Rows are points. To make a cloud, some directions were put in groups of two or more. Within a group, all points are equally far from the middle, so they leave a hole (a ring in 2 directions, a hollow ball in 3). The other directions are filled evenly. Then the cloud was stretched, turned, moved and blurred a little. Count the holes, and give their numbers of directions, smallest first.

Cloud (22 x 3):
[[-22 -16   8]
 [  2  -1 -31]
 [-60  33   3]
 [-20  35 -36]
 [ 30 -26   5]
 [-12  35  14]
 [  4  21 -16]
 [-33  35 -15]
 [-21 -21  50]
 [ -6 -10  41]
 [-10  20  -2]
 [-27  40   8]
 [ -5 -15  30]
 [ -3  13  22]
 [-29   6 -34]
 [-46 -14   5]
 [ -2  36  -4]
 [-37  54 -13]
 [  2  -5  33]
 [-37  -7   0]
 [  9 -18  -6]
 [-19   8  44]]
Holes: 0

Cloud (19 x 3):
[[  7  47  15]
 [-33 -35  47]
 [-17 -31  54]
 [ 22  45  23]
 [-11 -42 -33]
 [-30  25  -4]
 [-35   5 -24]
 [ 19 -31 -40]
 [ 60  13   8]
 [ 22  49  14]
 [-23 -39  48]
 [  7 -33  48]
 [  3 -48  34]
 [ 26 -36  30]
 [-41  -2 -18]
 [ -6  26  46]
 [ 34  17 -47]
 [  4  47  -7]
 [ 40   8 -45]]
Holes: 1 (3)

Cloud (29 x 4):
[[ 37 -36  24  31]
 [-19 -16   2 -57]
 [ 53 -13  20 -41]
 [ 56  33  41 -14]
 [ -1 -37  -8 -49]
 [ 24 -29  45  16]
 [ -8  26 -37 -42]
 [-34   6  34  -9]
 [ 33  19 -17  41]
 [ 18 -47  18  28]
 [ 13  25 -16  35]
 [-28 -11 -32  20]
 [  0 -60 -29   2]
 [ 21 -52   7  29]
 [-12 -13  47 -37]
 [ 31  51  31  -1]
 [ 51 -45 -13  31]
 [ 52   1 -47  22]
 [  7  23 -49 -28]
 [ 43  45  15 -32]
 [  4  27 -11  32]
 [ 56   7  48  15]
 [-26 -17 -45 -32]
 [-18 -23  35   6]
 [ 56  11  29  31]
 [-19  12 -18  27]
 [ 46 -45  -2  33]
 [-22 -29  17  17]
 [ 40  -7  56 -23]]
Holes: 2 (2, 2)

Cloud (51 x 6):
[[ 26  12  28 -16 -25 -45]
 [  4  18  57 -15  -2   5]
 [  1  13 -13   8   1 -27]
 [  0  34 -15  -8  -4  -2]
 [ 32  -1  42   2   8  29]
 [  4  56  27 -14  -3   6]
 [ 13 -14  10 -39   6  -2]
 [ 12   9  -9   2 -17 -37]
 [  4 -13  -7 -18 -23  22]
 [-20   7 -22   6 -14  46]
 [ 29  -7  11  10 -27  30]
 [  7   0 -14  30  25   1]
 [ -1  53  24 -16  -4   6]
 [ 12   8 -31 -27  14 -40]
 [ -3  19 -14  23 -49  -8]
 [ 14 -23   9   2 -24  -8]
 [ -5 -40 -31   2 -33 -26]
 [ -4  49  12   6 -14  -3]
 [ -2  -3 -22 -39 -54 -14]
 [  2 -33 -14 -28 -14  -7]
 [ 14  -1 -29 -29 -10 -55]
 [-16 -10   7 -21 -48 -15]
 [-13  -7 -40  -3  16 -16]
 [ -6   1 -11 -43  20 -15]
 [ 17   4  -7  17  33  -1]
 [ 17  10  10  26  32  20]
 [ -1  -4 -57  13 -13 -10]
 [-46  -7 -14 -29 -31   0]
 [ -2  49  18  11 -20 -13]
 [ 31  -3   7  50 -19   3]
 [ -8  -7 -41 -16 -60 -13]
 [  6   5 -17 -25  29 -14]
 [-19   0 -38 -19  -4  25]
 [ 19 -12   3 -35 -18  -1]
 [ 28 -17 -16  10 -27   4]
 [-12   3  -5  16 -47 -34]
 [ 27 -14 -30 -28 -28  28]
 [ 34  -4 -14  18 -21  -4]
 [ 14  -6  59 -16   2 -16]
 [-34   7  43 -15 -22 -13]
 [ -3  37   4  28 -46  -6]
 [ 26   8  -8  36 -30   8]
 [-19   4  51  -8  20 -33]
 [  4  38 -32 -24 -26 -15]
 [ 26 -37 -55   7 -22   5]
 [-38 -51 -10 -18  -9 -32]
 [ 39   9  -4  15 -18  -5]
 [  3   9 -12   2  -9 -42]
 [ -2  12  23  20  24  -8]
 [  0   6  28  -7  31 -16]
 [  9 -12 -42   0 -43  -5]]
Holes: 1 (2)

Cloud (49 x 6):
[[ 32  26  35   0 -17  -1]
 [ -5  28  23  10  23  -8]
 [  6 -41   3 -28 -20   6]
 [  8 -25   6  12  58  -3]
 [ 17   9  -8  41  14  18]
 [  2  27  15 -29  13  25]
 [  9  14 -12 -12 -30  17]
 [ 15  -8 -13  27   0 -19]
 [ 21  15  18 -37 -17 -22]
 [-16  20  -7  26  10  15]
 [ 15  -3 -19  14  48 -28]
 [ 11   9  18 -18   0  46]
 [ 24 -26 -11  16   6  12]
 [  9  40  31   9  15   8]
 [ 36   0  30 -26 -13  -8]
 [ 10 -22  11 -44 -16  -8]
 [ 27  14 -13   3  13  51]
 [  0  36  -3  -5  -5  36]
 [ 23  -5 -30   4   8 -11]
 [ 31  15  13 -28 -22  31]
 [-17 -50  24   6  19 -49]
 [ 39   8 -20  19  11  23]
 [ 25  33 -19   9 -14   9]
 [ 45  -9 -10  13  16  16]
 [ -5 -56  16 -32   2 -19]
 [-31   5  30   5   5  -8]
 [ 27  16 -21  22  -1   2]
 [ -5 -15  -8   5   7  45]
 [-29 -14  11 -14 -14 -47]
 [  0 -13  34  -9  33 -18]
 [ -3 -35  15  12  26  34]
 [  6   2 -19  16 -15  -7]
 [ 29  22  31  -2 -21 -12]
 [ 32  25  29  33  15   6]
 [-31   0   7  33  17  -6]
 [ 23 -16  -1   9  56 -24]
 [ -4  -3  34 -11  26 -21]
 [  3 -29   0  20  17  38]
 [-39 -11  26 -21  -2 -14]
 [-30 -19  39  11  18 -17]
 [-24 -20 -11   9   7 -47]
 [ -2  -8  12  33  49  -7]
 [-17  24  -3   3  21 -15]
 [ 35   7 -24  17  11 -11]
 [ 28 -31  -8  -3  36 -21]
 [-36 -18  27 -27  -1 -22]
 [ -6 -52 -19  12   9 -26]
 [ 18 -37  27  22   3   4]
 [ 10 -17  -1  18  60   2]]
Holes: 2 (2, 3)

Cloud (84 x 8):
[[ 32  22  28 -12  16   6  14 -19]
 [-24 -22   5   0 -48   6  -2  44]
 [-46   2  11  12 -41 -11   2   6]
 [-23 -41   5  -6  -1  42   0   4]
 [-15  -6  -7  28  -5  52 -30   6]
 [ 32  21   3 -23   1  16 -12 -23]
 [-26  29 -50   2  -4  -5  17 -12]
 [  7  -8 -35   5 -34   5  14  52]
 [ 25  36 -17   6  16 -31   6  20]
 [-14  10  38  28   1  11  16   7]
 [ 17 -16  32  -4  20   3  28  37]
 [ 14   9 -10   9  37   2 -23  19]
 [ -1  59 -21  31  -1  14 -13 -16]
 [ 19  35  -3  14  19  25  23  36]
 [ 18  52 -35  17  -3 -24  13  -7]
 [  9  20   4   9 -13  24  25  49]
 [-15  40 -33  20 -13 -16  13  24]
 [-33   1 -12 -24  -9 -16 -13 -26]
 [ 14 -28  17 -19 -13 -13  33  19]
 [ 27  49   4  -2  -3 -10 -11   0]
 [ 14  56 -22   8   5 -15  -1 -35]
 [  4  -3 -59  12 -21  10  -2  28]
 [-16  20 -21  -5  37  32  16   3]
 [  4  31  10 -12 -20  41  -3  15]
 [ 22  39   4   0 -17  25  21  -8]
 [ 12  16  42   3   1   6   0 -24]
 [ -2 -15   2 -41  -2  -1  26 -12]
 [ -5  14  44   5  -1  13  -8 -25]
 [  2  48   2  35  -3  28   1   7]
 [ 36  -2   2  13  36   4  -7  10]
 [ 22  46 -42  19 -11  -3   5 -35]
 [ 21  18 -21 -21   5  27 -18 -32]
 [-26  10 -11 -32  -1  41  -1   6]
 [ 26  35   9   9  43  14   7  25]
 [ 26  31  11 -21  -7  27  11  -3]
 [ 42  -4   8  13  27   6   6 -11]
 [-28  -7 -11   7 -23  41  11 -19]
 [-27 -22   5  -3  34  20  11   2]
 [-38 -18  26  -8 -42  18   0  17]
 [-29   4 -32  10 -14  18   9  45]
 [-23  25  11  -5  35  -3  22  26]
 [ 22  21  -2  19 -35  31   4 -30]
 [ 10  17 -36   7  36 -11  -7 -13]
 [ 45  34 -18  -7  -6  19   4 -26]
 [ 21  17 -18  28   0  33  28 -12]
 [  7  11 -15   4 -46  -6  22  44]
 [-13 -27 -12 -12 -60  10  12   0]
 [-10 -11 -32  36  -7  -7  -7   7]
 [-24 -27   0 -41  -8   3  -2  13]
 [ 18   6  -4   2 -38  12  43  15]
 [ 20 -10  13 -20   9  28 -26   0]
 [  0  32  -5  22 -50  14 -27  -7]
 [ 22  43 -19   1 -12  23  -4 -39]
 [-30  23 -24  12 -55   4 -23  -3]
 [ -8  15 -32  -3  28  10  33  21]
 [  2  34  -4 -11   5 -25  41   9]
 [-43 -19 -21  -1 -47  11  -1 -13]
 [ 14   9   0 -14  31  -9  47   0]
 [ 25  11 -47   6 -20 -11  28  31]
 [-21  -5  16   8 -24  40  -5 -27]
 [ 32  29 -32  25  -7  27   9 -31]
 [-25  24 -26  16   3  14  27  20]
 [-25  22 -39 -20 -23   6 -25   0]
 [-17 -12   4  16   1  40 -24 -31]
 [ -9  -9 -39  12 -38  12 -16  41]
 [-40   3 -31  22 -38  10 -29  -8]
 [ 18  37  22   5  25  -2   4 -33]
 [-15  34 -49   3 -15  16 -26 -29]
 [  6 -32  -5  12 -15  18  28  43]
 [-22  21  -4  -6 -19  54 -12   3]
 [  1  34 -52   5  16  -1  -9 -30]
 [  6 -19  42 -11   8  20   4  40]
 [ 29   0 -18 -18  -7  51  10  19]
 [ 15   7   5  28 -16  21   2 -42]
 [ 23  -7 -20   2 -21  32  38   1]
 [  8 -30 -20  -2 -53  -5   6   0]
 [ 11  28 -20   9 -17  33 -33  27]
 [-48  -7  11   4 -34  34  -3   9]
 [  3  17  -2 -12  18  46 -11  38]
 [-27  14 -21 -28 -37  14   1  19]
 [-20  36   3  -2  20  14  18  33]
 [ 28  25 -46   5  -3 -21  27  18]
 [-39  22 -39 -14   7  -5  -4  -6]
 [ 13 -34   6  -2 -21  30  25  -4]]
Holes: 3 (2, 2, 4)

Cloud (91 x 9):
[[ -6  12  45 -19   2 -24  20  16 -12]
 [ -2   8  23  -7 -11  12  35  29  -7]
 [  1  36  15   8  51  -1 -14  -7   8]
 [ -1  21 -23 -11   0   6 -44 -16   2]
 [-26  18  31  -2   2  17  16  39  -3]
 [  9  60   8 -37   0   5  16 -15   3]
 [ -5  -3  -6 -10  24 -23  -8 -42  28]
 [ -5   2  12 -18   5 -35 -31 -36   5]
 [-19  -9  27 -23  10 -27  22  -1  32]
 [ 14   9 -10   6   0 -17  26   8 -25]
 [ -4 -31  17 -46  15  -9  13   2   3]
 [  9  47 -19   3  10   8 -16  10   7]
 [ -7  22  26  19  29  -1 -34  22   8]
 [-22 -26  -1   7   8   2 -37   0  13]
 [  0  13  22 -32   5 -50  15   8 -18]
 [ -8 -18  17   6   3  -4  55  22  28]
 [ 27   4  -8  -9  14  33  11   9  41]
 [-44 -17  -6 -23 -12   4 -16   5 -10]
 [-32   3  40  28 -12  35  -1  15 -22]
 [-24  31  28  -5   7 -47  -4  -9  -5]
 [-38   5  49  14   7  15  15  -6  18]
 [-21  16 -10   8   3   8 -17  -1 -32]
 [ 16   6  13 -11   8  40   1  20  33]
 [ -3 -18  27  -5 -10   2 -13 -26  44]
 [ -9   7 -10   1  31  20 -34 -22  14]
 [-13  22 -13 -14  27   3  15  29 -24]
 [  0  24  48   3 -11  12 -20 -25  18]
 [-10  23   8   8  21 -35  14  27 -22]
 [-25 -22  29 -14  14  15 -27 -17  10]
 [-12 -23  26  -8  52  -5  16  13  10]
 [ 38  25 -14 -22 -18  15   5  16  17]
 [ 10   9  31   0   1   1   5 -20  48]
 [  9  29  27   2  32  17  27   0 -29]
 [-12   3  10  31  28 -14   9  23 -45]
 [ 15  19   8   9   9 -14 -16 -43  16]
 [ 24  21  23 -22  -6   0   8 -13  41]
 [  3 -10  10   9  19 -16 -11  26  28]
 [-16  24  15  20  12 -15 -24  29   0]
 [ -3   6 -11   2  15 -17  48  -9  34]
 [-19  28  -2 -10   7  18  28 -10  20]
 [-10 -23  18  10   2  -5  33  39  10]
 [ -6  35   7 -19  43  -4   1  -9   4]
 [ 18 -22  31 -14  12 -13   9   9  20]
 [-25  27   7   6  27 -17   9 -20   3]
 [-13  15   2  -1  -5  -3  12 -25 -17]
 [-15  29  15  16  16  11   7   1 -52]
 [-42 -23  42  19  16 -12   5   2 -26]
 [-14  -8  11  -2 -48 -12   3  -7  18]
 [-10  10  19  15  29 -15  -7 -37  -6]
 [ -1   0  30  11 -11 -25  19  38 -10]
 [-13   9  13 -25   0  -1 -50 -18   8]
 [ 17   7   7  -3   3 -18  55   2   6]
 [-10  29  22 -10 -15  19  18  31   3]
 [-40   6  16  -2 -14  30 -15  18  12]
 [-19   7  26  20  -8  -1  29  13  28]
 [ -4 -10  -2   3  -7  57 -16  -6  20]
 [ -1  33  -6 -12  15  -3 -45  -4  10]
 [  3 -11  23 -24   3  -9  39  -6  46]
 [  4  21  22  10  52  15  26   2 -26]
 [-23 -12  -3  24  22   1  20  -8 -18]
 [ 13  26 -23  -5  23   5 -20  -4  27]
 [-11  27   6 -14  -1 -53   7  13  -6]
 [  5  26 -20 -10  20  16 -29 -16  25]
 [ 15  -2 -21 -23   2 -24 -11  25  -7]
 [ -4  42  21  13   5  10  33  13   2]
 [-37  -6  -3 -32  16   4  -3 -20 -20]
 [-47   1 -11  -8   7  11 -21  10   1]
 [-22  -7  19   9 -21  17 -30   8   6]
 [ -5  15   5   5  31  15  49  11   5]
 [  7   6  -5 -10  14   1 -36 -26  -9]
 [ 10  43  -8 -11  -5 -12  28   8   0]
 [-34 -20  10 -22  13 -24  -4 -28  15]
 [ 25   9 -13 -25  26 -39  12 -21  33]
 [  2  14   8  26  34  13 -26  29 -42]
 [-25  -2  48  17  -5   7  16 -20  10]
 [  1   9  22 -41   9 -19 -14  -8 -35]
 [ 19 -11  19  23  14  21  14  28  30]
 [ 17   2   4  -6  35   4 -11 -12 -19]
 [-17  -1   7  -2  29 -22  -8 -37  13]
 [-17   3  15  13  31  10  11 -30 -11]
 [-16 -21  24   0 -32 -39   4   5 -18]
 [-37  15   2 -38 -25  -1 -11  13  11]
 [  0 -34  -7  -2  22   1 -19  17  -7]
 [  8  13  17  26   0  43   4  26 -25]
 [ -3  22  23  26  44 -27 -16 -20  15]
 [ -2  11  38  -1 -10  13  31  10 -26]
 [ -1 -21  10 -35   1 -55  27   4  -7]
 [ 24 -11  29 -27  -1  -4  23  -2  20]
 [ -4  25 -17  -3  -2  18 -40  -4 -27]
 [ 12 -24   9  -2  -6  22   9  31  12]
 [ -2 -18  -3  22 -17  16   0  -7  45]]
Holes: 3 (2, 2, 2)

Cloud (91 x 9):
[[-39   2  13 -25 -18  22  26 -19  42]
 [ 31   3  36  29   1  17  16  15  23]
 [ 18  16  24 -13 -12 -31  10   8  -2]
 [  6   0 -15   0   8  39 -12  -7 -23]
 [ 17   1   7  36  -7  -3  13  44  43]
 [ 17  27   0   6   4  36 -29  12   3]
 [  9 -45 -35 -17  -9  44 -18   4   3]
 [-27 -12 -21  -8  18  10 -30 -17  -3]
 [  1  -3  22   2 -11   8  16 -24  33]
 [ 38 -23  -8  11 -39  25  -2   2   4]
 [ 40  -5   5   9  -4  11   5  37  40]
 [ 13  -6 -25 -11  14  -5 -42  -5 -13]
 [ 12   9 -38  10 -25  17  -2  10   9]
 [  1   0  16 -50  -5 -13  18 -34   3]
 [  7  24   7   2 -30   6  10   3  39]
 [ -7 -14 -11 -10  34   5 -27   2  -1]
 [-12   6  16 -28   2 -25 -17  21 -17]
 [-34 -30 -25 -35 -32  31  -1   0  -4]
 [ -6  18  -9  -2   1  28  -9 -28 -10]
 [ 27   9 -23   6 -25  25 -29  19  15]
 [ 32 -23   9  -4 -18 -25  -3  13 -20]
 [  0  30  13  34  16 -36   0  28  26]
 [  1 -21  28  -1   4 -12 -36  37 -19]
 [-13  22 -21 -13  16   4  17  17   8]
 [-20  38  11 -24   1 -15 -24 -22 -14]
 [ -9 -36  -1 -17 -56  25   9  17  -3]
 [ 26  -5  26 -20  16 -27  -9   8  19]
 [-22  22  -7 -21 -11  16 -21 -36   0]
 [ 20 -28   7  -6 -31   2 -45  11   8]
 [-17   5 -34 -18 -19  44   0   7  -8]
 [-14   7  26  10 -26  28  -8  -9  30]
 [-20  40  17   3 -21  28  -7  -1  22]
 [ 10 -14  -2  10   4 -22 -28  52   2]
 [-24 -21   8 -22  13  14 -23 -17 -16]
 [-14  11  -1   5  21  10  -6  23  44]
 [ -2  22  30  15   4  11 -39  17  22]
 [ -8 -26 -36 -29  11  29  10 -15   4]
 [ 16 -25  24 -13  12 -14   0 -19   8]
 [-12 -13 -27 -32  -4  42   5   3  19]
 [-26 -31  -9 -47   3 -11 -17 -11 -23]
 [ -9  14  -8  -9 -37  47  -3  -6   6]
 [-28  11  32  -1 -28  37   6  -9  18]
 [  3  -8 -16 -14   2  49 -33 -13  -8]
 [ 13  16  -3  -5  -7 -38 -14  28  -7]
 [-35   2   1 -11 -24  44  10  22   8]
 [-60  -5  -2 -24 -22 -14  21   4   8]
 [ 39  -5 -28  19 -11   2 -11  32  19]
 [-17  -3   6 -28  -4  21 -19 -21 -31]
 [ -5  15   5 -17  -5 -25  28  -2 -13]
 [-40 -23  16  -5 -32   1 -11  18  30]
 [ 28 -16  48  -2 -16  -8   2   2   0]
 [ -2  12 -16 -28  26  -3 -41  -5  -8]
 [ -4  27   6   5   8  -6 -34  28  32]
 [ 30  14  28  12   6 -16  -8  45   8]
 [-33  -6   7  -7 -21 -27  33 -11   3]
 [ 24 -16 -21 -10  19 -25  -5  -4  21]
 [ -6 -17 -13   5  -2  25 -45  46   4]
 [-49 -22 -12 -36  -9  22 -23  -5  -2]
 [ 10 -42  25 -37 -27  12  10  -2   2]
 [ -5 -43  -4 -21  -5  22 -22 -10 -27]
 [-13  18  25   8 -29 -29 -21  13   5]
 [-19 -15 -29 -20  10  36  -5 -35  -1]
 [  8 -13  -9   2  -3  55 -11  31 -10]
 [ -8 -17   0 -20 -24 -36  15  -2 -14]
 [ 10   9   2  -1 -17 -24 -18  47   6]
 [ 29   4   1  12  -2  15 -19  37  45]
 [ 27 -14   0  20   6  27  20  23  27]
 [-19 -11  31  15 -52  -3  -8  19   2]
 [ 23 -19  -3 -17  12 -10  25  -4   7]
 [ 41 -27  26 -19   5  11 -14   5   3]
 [  1 -20 -14 -44  21 -13   3  -3   5]
 [-24  25  10  -4 -35  32 -22  12  19]
 [-45  12  29 -29  20  -4   1 -26  -6]
 [-48  -8  12   0  -9 -23  -9  15 -14]
 [-48 -14   3 -30  -7 -19   6  11 -11]
 [ 20  26  11  12   4 -39 -14   5   1]
 [-32  20 -21 -34 -32  10  10   2  12]
 [ 18  22 -16   7  -5  34 -30  25  -5]
 [-14  21  43  11  -1  30  -5   8   8]
 [ 36   7  12 -10 -15 -17 -21  17  22]
 [-15  37 -20  17 -20   4   4   6  20]
 [-35 -19  20 -11  -5  41 -25   3   7]
 [-42 -10  -5 -35 -30  18 -22 -21 -12]
 [ 21 -20  39   9 -31 -15  20   9  12]
 [ 33 -24   4 -15  13 -12 -20  26  13]
 [  4   0 -12  31 -41  34 -29  36  21]
 [-18 -15  13 -24  11  37   8  -7   5]
 [-35 -20  -5 -37 -20 -27 -12 -16 -23]
 [-36  17 -26 -32  -6  14 -23  -5 -30]
 [ 15 -19  11 -40   5  -6 -18   9 -11]
 [-30   9  12 -59   6   6  19 -27  25]]
Holes: 1 (8)
